Each point is reached from the start by the listed moves, each made once or not at all, plus a little noise. Say if it took an odd or an even number of moves. Then give how often each move was made.

Moves:
(1): [0.13 0.35]
(2): [-0.24  0.29]
Start: [0.04 0.02]
Points:
[-0.07  0.65] => even (1, 1)
[0.18 0.35] => odd (1, 0)

Moves:
(1): [ 0.47  0.08  0.28  0.05 -0.13  0.02  0.10 -0.22  0.12]
(2): [-0.13  0.56 -0.10 -0.01  0.04 -0.06  0.05 -0.07  0.10]
(3): [-0.19 -0.01  0.33 -0.13  0.00 -0.01  0.07  0.10  0.01]
(4): [-0.12  0.08 -0.03  0.27 -0.23 -0.02  0.19  0.09  0.03]
(5): [ 0.04 -0.07 -0.03  0.21  0.41  0.04  0.25 -0.05  0.00]
(6): [ 0.01  0.10  0.00 -0.19  0.05  0.46  0.11 -0.20 -0.18]
(7): [-0.06 -0.16 -0.08 -0.21 -0.11 -0.06  0.36 -0.08  0.12]
(8): [ 0.07  0.01  0.06 -0.03  0.21  0.37  0.04  0.47  0.36]
Start: [-0.13 -0.12  0.01  0.08 -0.14 -0.17  0.23  0.05  0.12]
Points:
[-0.40  0.37 -0.22  0.15  0.01  0.19  1.19 -0.28  0.20] => odd (0, 1, 0, 1, 1, 1, 1, 0)
[-0.19 -0.29 -0.07 -0.13 -0.24 -0.23  0.60 -0.02  0.23] => odd (0, 0, 0, 0, 0, 0, 1, 0)
[ 0.08  0.46  0.06  0.20 -0.12  0.21  1.28 -0.49  0.30] => even (1, 1, 0, 1, 1, 1, 1, 0)
[-0.10  0.45  0.38  0.08 -0.13  0.21  1.34 -0.42  0.29] => odd (1, 1, 1, 1, 1, 1, 1, 0)
[-0.44  0.53  0.24 -0.24 -0.05  0.23  0.44 -0.12  0.06] => odd (0, 1, 1, 0, 0, 1, 0, 0)

Moves:
(1): [ 0.36  0.02  0.04  0.01  0.03 -0.18  0.17 -0.07 -0.04  0.00  0.11  0.02
  0.01  0.00  0.10 -0.15  0.08]
(2): [-0.02  0.41  0.01  0.28 -0.08  0.24  0.05 -0.18 -0.12 -0.15  0.04 -0.16
 -0.16  0.08  0.15  0.01  0.03]
(3): [ 0.05 -0.02  0.26 -0.05  0.02 -0.02 -0.10 -0.14  0.09  0.04  0.02 -0.05
 -0.09 -0.03  0.03  0.10  0.23]
(4): [ 0.07 -0.22  0.12  0.28 -0.17  0.00  0.02  0.06 -0.14  0.09  0.03 -0.16
 -0.11 -0.06 -0.04  0.05  0.02]
(5): [ 0.07 -0.09 -0.12  0.15  0.55 -0.13 -0.04 -0.01 -0.06  0.09  0.03  0.07
 -0.12  0.12  0.16 -0.03 -0.13]
(6): [ 0.17 -0.11 -0.03 -0.14  0.12  0.44  0.03 -0.07  0.06  0.18 -0.06  0.38
 -0.09 -0.01 -0.15  0.03 -0.07]
(7): [-0.15  0.12 -0.15 -0.09  0.10 -0.13  0.33 -0.21  0.06  0.11 -0.21 -0.01
 -0.13 -0.02 -0.17 -0.05 -0.07]
(8): [ 0.02  0.16  0.18 -0.06  0.17  0.11  0.24  0.38  0.13  0.16 -0.01 -0.16
 -0.07 -0.08  0.09 -0.03  0.00]
(9): [ 0.09  0.02  0.03  0.09 -0.03 -0.01  0.04 -0.08  0.37  0.00 -0.01  0.19
 -0.06 -0.15  0.02  0.12 -0.04]
(10): [-0.04  0.22 -0.25 -0.04  0.02 -0.01 -0.01 -0.12  0.01  0.49 -0.11  0.05
  0.02 -0.05  0.25  0.03 -0.04]
(11): [-0.11 -0.05  0.01  0.04  0.03  0.00  0.24 -0.14  0.08  0.13  0.28 -0.02
 -0.04  0.14  0.15 -0.14 -0.04]
(12): [-0.10 -0.06 -0.11  0.07  0.09 -0.19 -0.04  0.14 -0.18 -0.10  0.07  0.55
 -0.08 -0.15 -0.06 -0.21  0.23]
(13): [-0.07  0.10  0.15  0.13 -0.01  0.02 -0.05 -0.08 -0.05  0.00  0.01 -0.03
  0.28 -0.11 -0.11  0.05 -0.04]
(14): [ 0.05 -0.01  0.19  0.16 -0.04 -0.09  0.08  0.11  0.03  0.03 -0.23  0.11
  0.11  0.43  0.12  0.03  0.00]
Start: [ 0.14 -0.05 -0.20 -0.24  0.05 -0.18  0.13  0.00  0.13  0.10  0.26  0.19
 -0.13  0.34  0.02 -0.14 -0.01]
Points:
[ 0.04  0.27 -0.48 -0.39  0.28  0.14  0.43 -0.48  0.21  0.88 -0.11  0.58
 -0.04  0.15 -0.15 -0.09 -0.23] => even (0, 0, 0, 0, 0, 1, 1, 0, 0, 1, 0, 0, 1, 0)
[ 0.27 -0.25 -0.12  0.13  0.88 -0.18  0.77  0.42  0.05  0.67 -0.11  0.96
 -0.60  0.57 -0.03 -0.35 -0.03] => odd (0, 0, 0, 1, 1, 1, 1, 1, 0, 0, 0, 1, 0, 1)
[ 0.03  0.64 -0.03  0.38  0.82 -0.18  0.48 -0.23  0.40  0.76  0.60  0.62
 -0.44  0.11  0.70 -0.24  0.20] => odd (0, 1, 1, 0, 1, 0, 0, 1, 1, 1, 1, 1, 1, 0)
[ 0.19 -0.04 -0.11  0.04  0.87 -0.81  0.65 -0.51  0.03  0.37  0.57  0.72
 -0.28  0.30  0.12 -0.57  0.25] => odd (1, 0, 1, 0, 1, 0, 1, 0, 0, 0, 1, 1, 1, 0)
[ 0.53  0.49  0.17  0.60  0.76 -0.43  0.59  0.22  0.20  0.12  0.29  0.78
 -0.21  0.47  0.48 -0.34  0.10] => even (1, 1, 0, 0, 1, 0, 0, 1, 1, 0, 0, 1, 1, 1)
[ 0.21  0.22 -0.40  0.34  0.80  0.27  0.65  0.08 -0.08  0.99  0.56  0.72
 -0.77  0.32  0.56 -0.43 -0.01] => even (0, 1, 0, 1, 1, 1, 0, 1, 0, 1, 1, 1, 0, 0)
[ 0.54  0.55 -0.07  0.02  0.23  0.05  0.98 -0.90  0.66  0.93  0.10  0.70
 -0.55  0.73  0.52 -0.16  0.09] => odd (1, 1, 1, 0, 0, 1, 1, 0, 1, 1, 1, 0, 0, 1)

Moves:
(1): [ 0.04  0.08  0.04 -0.07  0.04  0.15 -0.18  0.09 -0.18  0.12  0.00 -0.27
 -0.09  0.14  0.05 -0.01 -0.19  0.11 -0.11  0.00 -0.12 -0.07 -0.20 -0.05
 -0.11]
(2): [ 0.28  0.01 -0.06 -0.04 -0.21 -0.02  0.09 -0.17 -0.18  0.02  0.21 -0.28
 -0.01 -0.18  0.02  0.04 -0.12 -0.19 -0.13  0.02 -0.04  0.21  0.10 -0.30
  0.05]
(3): [-0.09 -0.16 -0.01 -0.03  0.07 -0.02  0.02 -0.15  0.02  0.05 -0.13 -0.16
  0.06  0.04 -0.06 -0.18  0.01 -0.06 -0.17 -0.06  0.07  0.21  0.19  0.16
  0.00]
(4): [-0.05 -0.03 -0.24  0.25 -0.07 -0.16  0.23 -0.14  0.24 -0.13 -0.07 -0.18
  0.14 -0.02 -0.02  0.19 -0.03 -0.06  0.17 -0.01  0.16  0.08  0.09  0.05
  0.12]
(5): [ 0.14 -0.05  0.20  0.06  0.14  0.01 -0.06 -0.17  0.05 -0.05  0.02 -0.04
  0.17  0.10 -0.11 -0.01 -0.22  0.13  0.02  0.11 -0.06  0.03 -0.07 -0.16
 -0.19]
(6): [ 0.03  0.18  0.24  0.09 -0.07  0.15  0.04  0.04  0.00  0.18 -0.09  0.08
 -0.01  0.26  0.19 -0.30 -0.14  0.09 -0.30 -0.13  0.05 -0.02  0.14 -0.24
  0.09]
(7): [-0.51 -0.04  0.05  0.05 -0.22  0.19 -0.30 -0.33 -0.20 -0.09  0.00 -0.05
  0.25  0.21 -0.11  0.28  0.28  0.00 -0.39 -0.44 -0.29 -0.11  0.14 -0.16
 -0.40]
(8): [-0.01  0.06 -0.01 -0.04 -0.05  0.22 -0.06 -0.13  0.05 -0.13  0.12 -0.12
 -0.20 -0.06 -0.08  0.01 -0.04  0.14  0.01 -0.18 -0.10  0.05  0.00 -0.10
  0.04]
(9): [-0.18  0.14  0.27 -0.12  0.43  0.06  0.26 -0.13  0.13 -0.23  0.03 -0.26
  0.01 -0.04  0.21 -0.20  0.05 -0.03  0.16 -0.16 -0.20 -0.25 -0.29 -0.11
  0.25]
(10): [-0.13 -0.05 -0.09 -0.03  0.30 -0.09  0.04  0.02  0.12  0.02  0.10 -0.13
  0.01  0.16  0.28 -0.30 -0.04  0.17 -0.10 -0.15 -0.08 -0.17  0.09 -0.10
 -0.08]
(11): [-0.02 -0.14 -0.14 -0.39 -0.19 -0.26 -0.08 -0.28 -0.11  0.01  0.25  0.46
 -0.26 -0.04  0.28 -0.14  0.18  0.03 -0.31 -0.31  0.20  0.02  0.22  0.06
  0.16]
(12): [ 0.13 -0.09  0.18 -0.03 -0.20 -0.12 -0.24 -0.06 -0.07  0.00  0.11  0.05
 -0.19 -0.07 -0.07 -0.22  0.12  0.05  0.02  0.16 -0.02  0.09  0.02  0.03
  0.09]
(13): [-0.11  0.13  0.02 -0.02 -0.07 -0.02  0.04 -0.14  0.18  0.00  0.12 -0.02
 -0.08  0.05  0.14  0.17 -0.17  0.03  0.08  0.13 -0.08  0.02 -0.02 -0.05
  0.13]
(14): [-0.10  0.03  0.26 -0.12  0.17  0.07 -0.03 -0.02 -0.16 -0.02 -0.10 -0.16
 -0.03 -0.12 -0.16  0.19 -0.04  0.14  0.18  0.04 -0.10 -0.22  0.09 -0.03
 -0.11]
(15): [ 0.28  0.10 -0.26 -0.18  0.18 -0.11 -0.01  0.07 -0.08  0.34  0.06 -0.14
 -0.10 -0.14 -0.01  0.24 -0.02  0.08 -0.01 -0.18 -0.27 -0.15  0.06  0.21
 -0.06]
(16): [ 0.05  0.08 -0.17  0.04  0.20  0.11 -0.16 -0.10  0.08  0.04 -0.11  0.13
  0.00 -0.05  0.05  0.04  0.14 -0.04 -0.08  0.05 -0.12 -0.04  0.06  0.16
  0.18]
(17): [ 0.03  0.24 -0.01  0.14  0.27  0.30 -0.24 -0.25  0.48 -0.12 -0.03 -0.27
 -0.06 -0.26  0.00  0.05  0.19  0.31 -0.24 -0.18  0.15 -0.05 -0.21  0.17
  0.07]
(18): [ 0.02 -0.18 -0.01  0.03  0.15  0.10 -0.18  0.21  0.22  0.34 -0.07 -0.02
  0.19  0.19 -0.14  0.23  0.03  0.08  0.08  0.08 -0.04 -0.04  0.14  0.15
  0.03]
(19): [-0.33 -0.12 -0.01 -0.01 -0.07 -0.01  0.03 -0.05 -0.06  0.13 -0.20  0.11
 -0.07  0.12 -0.16  0.04  0.07 -0.02  0.02 -0.13  0.20  0.05 -0.05 -0.11
 -0.13]
(20): [-0.06 -0.22 -0.18 -0.18  0.21 -0.14  0.06 -0.16 -0.01  0.06 -0.15 -0.17
  0.07  0.17 -0.20  0.17 -0.15 -0.04 -0.51  0.09 -0.09  0.29  0.29  0.01
  0.22]
(21): [ 0.08  0.14 -0.08 -0.16 -0.20  0.00  0.09  0.29 -0.14  0.15  0.11  0.27
  0.00  0.18  0.21 -0.16  0.19  0.08  0.19  0.08  0.11  0.00 -0.04 -0.11
  0.14]
(22): [-0.03  0.21 -0.02  0.00 -0.07 -0.15 -0.09  0.12 -0.03  0.21  0.11 -0.10
 -0.02 -0.07 -0.12  0.31 -0.09 -0.14  0.04 -0.16 -0.09  0.07  0.19  0.06
  0.20]
(23): [ 0.05 -0.15  0.03  0.13  0.04  0.02 -0.03 -0.07 -0.06 -0.05  0.07 -0.02
 -0.15  0.16  0.04  0.00  0.13  0.05 -0.05  0.16  0.03  0.02 -0.11  0.12
 -0.12]
(24): [-0.04 -0.11  0.17 -0.02 -0.03  0.05  0.02  0.00 -0.17 -0.04 -0.07  0.24
  0.05 -0.33  0.09  0.04 -0.05  0.01  0.07 -0.05 -0.02  0.07 -0.05 -0.04
 -0.05]
Start: [-0.05 -0.02 -0.13 -0.16  0.04 -0.11 -0.25  0.15  0.00 -0.16 -0.02 -0.01
  0.21  0.04  0.09  0.04  0.05  0.04 -0.01  0.05 -0.09  0.22 -0.12 -0.04
 -0.06]
Points:
[-0.17 -0.37 -0.90 -0.82  0.54 -0.48 -0.43 -0.50 -0.29  0.57  0.11 -0.15
 -0.17  0.39  0.31  0.29 -0.03  0.48 -0.84 -0.69 -0.26  0.68  0.53  0.11
  0.26] => odd (1, 0, 1, 1, 1, 0, 0, 1, 0, 1, 1, 0, 0, 0, 1, 1, 0, 0, 1, 1, 1, 1, 1, 1)
[-0.23 -0.33  0.44  0.00  0.61  0.15 -0.56 -0.94  0.04 -0.10 -0.17 -0.93
  0.66  0.63 -0.19  0.46  0.08  0.21 -0.84  0.01 -0.80  0.24  0.47 -0.50
  0.14] => even (0, 1, 0, 1, 1, 1, 1, 0, 1, 0, 0, 1, 0, 1, 0, 1, 0, 1, 0, 1, 0, 0, 1, 0)
[-0.03  0.01  0.20 -0.05  0.06  0.02 -0.59 -0.25  0.15  0.46  0.38 -1.35
 -0.17  0.49  0.16  0.16 -0.52  0.46 -0.30 -0.05 -0.45  0.46  0.60 -0.33
  0.27] => odd (1, 1, 1, 1, 0, 1, 0, 1, 0, 1, 0, 1, 1, 1, 0, 0, 0, 1, 0, 0, 0, 1, 1, 0)
[-0.12 -0.65 -0.74 -0.70  0.37 -0.80  0.05 -0.32 -0.24  0.30  0.13  0.39
  0.07  0.39  0.49  0.12  0.11  0.48 -0.51 -0.35  0.08  0.48  0.31 -0.11
 -0.04] => even (0, 0, 0, 1, 1, 0, 0, 0, 0, 1, 1, 0, 0, 0, 1, 0, 0, 0, 1, 1, 1, 0, 1, 1)
[ 0.49  0.09 -0.07 -0.43  0.67 -0.25 -0.33 -1.40  0.50 -0.13  0.34 -0.44
 -0.22 -0.36  0.69  0.12 -0.04  0.45 -1.12 -0.28 -0.40  0.56  0.07 -0.13
  0.88] => even (0, 1, 0, 1, 1, 1, 0, 0, 1, 0, 1, 1, 1, 0, 1, 1, 1, 0, 0, 1, 0, 0, 1, 1)
[-0.66 -0.32 -0.29 -0.10 -0.41 -0.36 -0.80 -1.04 -0.02 -0.22  0.47 -0.19
 -0.12 -0.29  0.32  0.33  0.70  0.24 -0.91 -1.06  0.12  0.50  0.29 -0.25
 -0.15] => odd (0, 1, 0, 1, 0, 0, 1, 0, 0, 1, 1, 1, 0, 0, 0, 0, 1, 0, 1, 0, 0, 1, 1, 1)
[-0.31  0.13 -0.94 -0.34  0.56  0.09 -0.48 -0.27  0.78  0.74 -0.31 -0.44
  0.18 -0.14 -0.23  1.19  0.13  0.41 -0.39 -0.49 -0.21  0.78  0.51  0.54
  0.81] => odd (0, 0, 1, 1, 0, 0, 0, 1, 0, 0, 0, 0, 1, 0, 1, 1, 1, 1, 1, 1, 1, 1, 0, 1)
[-0.72 -0.31  0.44 -0.11  0.25  0.00 -0.66 -0.76 -0.37  0.29 -0.19 -0.72
  0.16  0.58  0.19  0.16 -0.24  0.76 -0.57 -0.52 -0.64  0.05  0.19 -0.41
 -0.88] => even (1, 0, 1, 1, 1, 1, 1, 0, 0, 1, 0, 1, 1, 1, 1, 0, 0, 0, 1, 0, 0, 0, 1, 1)
[-0.79  0.53 -0.48 -0.53 -0.09  0.45 -0.53 -1.19  0.30 -0.38  0.44 -0.50
 -0.18  0.08  0.66  0.34  0.61  0.40 -0.67 -1.09 -0.20  0.14 -0.32 -0.58
  0.46] => even (1, 1, 0, 1, 0, 0, 1, 1, 1, 0, 1, 0, 1, 0, 0, 1, 1, 0, 1, 0, 1, 0, 0, 0)
[-0.71 -0.47  0.24 -0.20  0.37  0.39 -0.77 -0.66 -0.15 -0.15  0.18 -0.35
  0.11  0.14  0.23  0.00  0.63  0.24 -0.40 -0.60 -0.76  0.08 -0.08 -0.48
 -0.21] => odd (0, 1, 0, 0, 0, 0, 1, 1, 1, 1, 0, 1, 0, 0, 0, 1, 0, 1, 1, 0, 0, 0, 1, 1)
[-0.37 -0.06 -0.44  0.12  0.56  0.33 -1.10 -0.57  0.46  0.27  0.13 -0.94
  0.50  0.25  0.05  0.50  0.58  0.20 -1.04 -0.64 -0.50  0.33  0.46  0.23
 -0.14] => odd (0, 1, 1, 0, 0, 0, 1, 0, 0, 1, 0, 0, 0, 0, 0, 1, 1, 1, 0, 0, 0, 1, 1, 0)
